Each row of a before or after table is a point. One or more steps were done to the points. Then noise was added and the rows were shuffled. The steps act on how far a point lies along the listed directions, d1 being the first. Name the steps. A step turns or swaps two directions, mirrors them in a line or flattens them onto one, adds a multiple of one to another, or multiplies one. Angles are multiples of 10 degrees, from the lower direction toward the higher: turns from -170 to 170, lines from 10 to 170 but not 90. Use the fewest steps. Two steps may share a direction if one is a turn and the other turns, adds or multiplies; they go together, in the order done. Otherwise the lowest direction goes first.

Directions:
(1): [ 57 -23]
(2): [-23 -57]
Before (12 x 2):
[[-28  27]
 [ 14 -24]
 [ 25 -36]
 [ 25 -31]
 [ 17  -1]
 [-17 -17]
 [  9  42]
 [ 26  -4]
 [ 16 -23]
 [-30  13]
 [ 24  17]
 [ -7  -7]]
After (12 x 2):
[[ 58  19]
 [ 51 -49]
 [-18  -9]
 [ 88 -78]
 [ 57 -49]
 [ 75 -19]
 [ 83 -68]
 [ 47  -9]
 [  6  69]
 [-91  63]
 [-90  39]
 [-40 -21]]
Steps: multiply d1 by 3; multiply d2 by 1.6

Directions:
(1): [ -3 -84 -20   9]
(2): [-53  15 -64 -21]
(3): [ 10  15 -31  79]
(4): [ 68   5 -46 -28]
Before (12 x 4):
[[ 19   6 -68 -12]
 [-16 -13 -95 -64]
 [ -1 -19 -71 -35]
 [ 19 -48  32   5]
 [ 54  -5  10 -14]
 [ 69  14   4  -4]
 [ 46 -28   5 -31]
 [ 25   0 -28 -27]
 [ 46  31 -58  18]
 [ 60 -20 -17 -22]
 [ 54  -5  24 -25]
 [-49   2  74  13]]
After (12 x 4):
[[ 34 -76  55  29]
 [-24 -32 -58 -33]
 [ 36 -36 -57  87]
 [-38  83   3 -32]
 [ 38 -57   7  48]
 [ -6 -57 -38 -23]
 [  0  11 -38 -58]
 [ 40 -35 -35  52]
 [ -4 -36 -26  14]
 [-29 -39 -25 -34]
 [-31 -59   1 -28]
 [-47 -32 -40 -41]]
Steps: swap d1 and d4; turn d2 and d3 by 110 degrees; multiply d2 by 1.6

Directions:
(1): [ -1 -32  26  52  33  76]
(2): [  1   1 -31  88 -37 -33]
(3): [-21 -36 -86 -10  44   2]
Before (14 x 6):
[[ -4 -18   4  23  12  31]
 [ -5 -23   4  66  -8  49]
 [ 16  32  -8  32 -70 -69]
 [ 27  30 -32  56 -68 -73]
 [  7  29 -37 -28 -45 -31]
 [ -4 -33  25  -6  36  44]
 [-20 -19 -60  69 -39 -41]
 [-15 -17 -62  76 -11  -9]
 [ 23  46   7 -23 -41 -25]
 [ -7 -18 -33  55  -4  13]
 [ 50  33  16 -19   3 -14]
 [ 13  -6  49  16  -3  46]
 [ 18 -26  38  -4  33  70]
 [ -7  16 -36 -73  24 -29]]
After (14 x 6):
[[  3  -9  43  47 -14  55]
 [ 25  -7  57 -38  20  54]
 [ -1 -14   1  56  -4  35]
 [ 46  32  -6 -21   2 -29]
 [ -1  -9  26  10   7  33]
 [-17 -30 -37  94 -29  -4]
 [-11 -20 -24  92  -4  28]
 [ 17  38 -26 -16 -37 -37]
 [ 10  18 -30  53 -63 -64]
 [ 23  15 -41  81 -57 -57]
 [  1 -21  42 -28  28  37]
 [  1  15 -64  -3 -34 -26]
 [-13  -1 -65 -48  35 -24]
 [ 15  10  60 -15 -14  27]]
Steps: turn d1 and d2 by -20 degrees; turn d1 and d3 by -30 degrees

Directions:
(1): [-29   2  -4  65 -20 -17  55  34  35]
(2): [-14  95  -8 -26 -20   5  24  -1 -15]
Before (9 x 9):
[[  5  26  -1 -11   1   7  -8  -4  -9]
 [  8 -74  10  19  20   1 -22  -6   5]
 [ -3   6   3 -19   3 -10 -10 -15  -3]
 [  4  13  -5 -10   1   3  -7  -3  -6]
 [ -4   8  -3 -22  -8  -2 -18  -8  -1]
 [  8 -19  -3  11   6   3  -2   7  -2]
 [-14 -11   3  27  -5 -18  13  14  15]
 [  8  13   4 -17   3  15 -16  -1 -12]
 [-11  28  -4   9  -3   3  26   3  -1]]
After (9 x 9):
[[ 15  25   0 -34   8  12 -27 -15 -22]
 [ -1 -17  -3  30  -1  -2  15  18   8]
 [  0   6   3 -25   5  -7 -16 -18  -7]
 [-26 -71   7  95  -4 -18  41  33  46]
 [ 10  13  -5 -22   4   7 -18  -9 -13]
 [  1  27  -1 -20   5  11   1 -12 -16]
 [-20 -11   2  41  -9 -20  23  20  23]
 [ 13  12   5 -29   8  18 -26  -7 -18]
 [  0   8  -3 -32  -5   0 -26 -12  -7]]
Steps: add -1.5 times d2 to d1
